Rows are points. A path goes straight from each point to the next, and from the last back to the first. The post is the endless flat space through its rows: a point in 2 columns, a line in 3, a plane in 4, and so on, so that a path can go around it. How many times does the path go around the post? Going back the other way cancels.

Post (1 x 2):
[[ -4 -10]]
Path (15 x 2):
[[-75  -3]
 [-24 -26]
 [ 36 -75]
 [ 41 -22]
 [ 43  17]
 [ -5  71]
 [-52  22]
 [-65  23]
 [-61 -49]
 [  2 -99]
 [ 35 -32]
 [ 24  -5]
 [ 24  37]
 [-18  21]
 [-36  61]]
Times around: 2

Post (3 x 4):
[[ -23   -8  -12 -106]
 [  41   57   60   17]
 [ -18   32   -5    4]]
Path (14 x 4):
[[  3  69   0 -41]
 [-71  35  22 -28]
 [-29   3  49 -21]
 [ 61   3  73 -19]
 [-34 -71 -15 -42]
 [-13 -10  30 -39]
 [ 32 -37  -4  17]
 [ 57  51 -41 -38]
 [ 24  60   5  -7]
 [ 38 109  80 -37]
 [ -9  29  47 -22]
 [-15 -33  73 -11]
 [ 90   2  38 -38]
 [ 24  61 -25   1]]
Times around: 2

Post (8 x 9):
[[  -6  -23  -27   60   15   27  -16   58   24]
 [   1   -7  -12   18    3   19  -41  -62    4]
 [ -42  -27  -30   65  -54  -80   11   57   47]
 [  17  -12  -19  -62  -34  -35  -23  -38  -67]
 [  13    0   48  -55   18  -91   -8  -61  -14]
 [ -12  -14  -26   -5   -9  -26  -11    5   71]
 [  37    7  -12   13  -19   73   25  -62    0]
 [  12   -3   45    2 -121   27    8  -29   20]]
Path (8 x 9):
[[ 25 -24  30  57 -37  11 -12 -21 -30]
 [ 23 -12   4 -19  22 -17   0 -74  54]
 [ 19 -17  20  49  15  -2   3 -34  78]
 [ 18 -38  17  20  -1  64  34  24  50]
 [-10 -26  29  -9 -38  10 -27 -21 -76]
 [-34  22 -43  35 -82  62  27  59  14]
 [  2  16 -47 -19 -70 -10  16  23  32]
 [ 67  -8  20  13  15  21 -73 -25  19]]
Times around: 1

Post (13 x 14):
[[  49   39  -25   31  -61    0   -3   35 -104   54  -95   36  -18  -92]
 [  37  -36  -31  -51  -36 -121    2    5   31  -70    2  -86  -32   -9]
 [ -13   11   87  -16   61    3  -55   23  111   33   32    8  -30   39]
 [  27   47   15   25  -34  -56  -76   77  -41   11  -35   80   46  -73]
 [   1  -13  -80  -48  -26   70  -26   36  -32  -35   -9  -49   51  -33]
 [ -17   21  112   78   28   57   12   28   42  -80   -6  -16  -20    7]
 [  62   23  -17  -46  -93   48   16   52   70  -15  -20   61   42  -11]
 [   1  -44  -56   46    3  -49   35   74  -75    6   17  -80   30  -63]
 [ -17    5  -11   47   66  -60    9   47   29  -33  -40  -10  -30   35]
 [  -6   -1   14   22   15  -92   16  -79   60    0  -12    9   -8   37]
 [  50    7   -1  -31  -59   10    4   12 -103   65  -32   37   11   52]
 [  40  -10  -22 -110   -5    7   50    0  -36   -4   25   52  -10    5]
 [ -38  -11   31   -8   68   23   26   62  -11   16  -69  -55   98  -19]]
Path (14 x 14):
[[ -26    8   52    4   41   -2  -61  -20  -46   66   25  -71   54   32]
 [  27   34   32   40   41  -15  -35   49   -5   -7  -59  -13   31   23]
 [  43  -62   -9   82   32   -7   17   71    3   -7   15  -10   25   -1]
 [  42   26  -17   14   11    8  -22   29    4    1  -49  -33   31   13]
 [  12   33  -22  -37  -15 -108   50  -29  -25    7  -10  -37   25   -2]
 [ -49   14   20  -32  -10   11   55   49  -14   16  -24  -62  -19  -34]
 [ -17   -1  -45  -43  -43  -45   -3   37   16  -20  -59    9   -4  -47]
 [  -3  -34  -25  -13  -22   -1   20   54   -9  -33  -64    1   63    4]
 [ -34    3  108    0  -26  -57   29   25    0   19  -32   12  -23  -13]
 [  22  -29   54   21   -4  -46   62   37  -35    3  -25   21  -85   12]
 [  18   -8   39   39   25   30  -22   50   18  -10  -24   59   32  -34]
 [  11  -54   11   17  -34  -30   26    7  -31  -75  -45   17   10  -74]
 [ -12   44   19   37    7    1   15   71   23  -20  -76  111   42  -13]
 [ -25   32  -30   -9    5  -38    7   33   29   92   37   -2  -11   13]]
Times around: 0
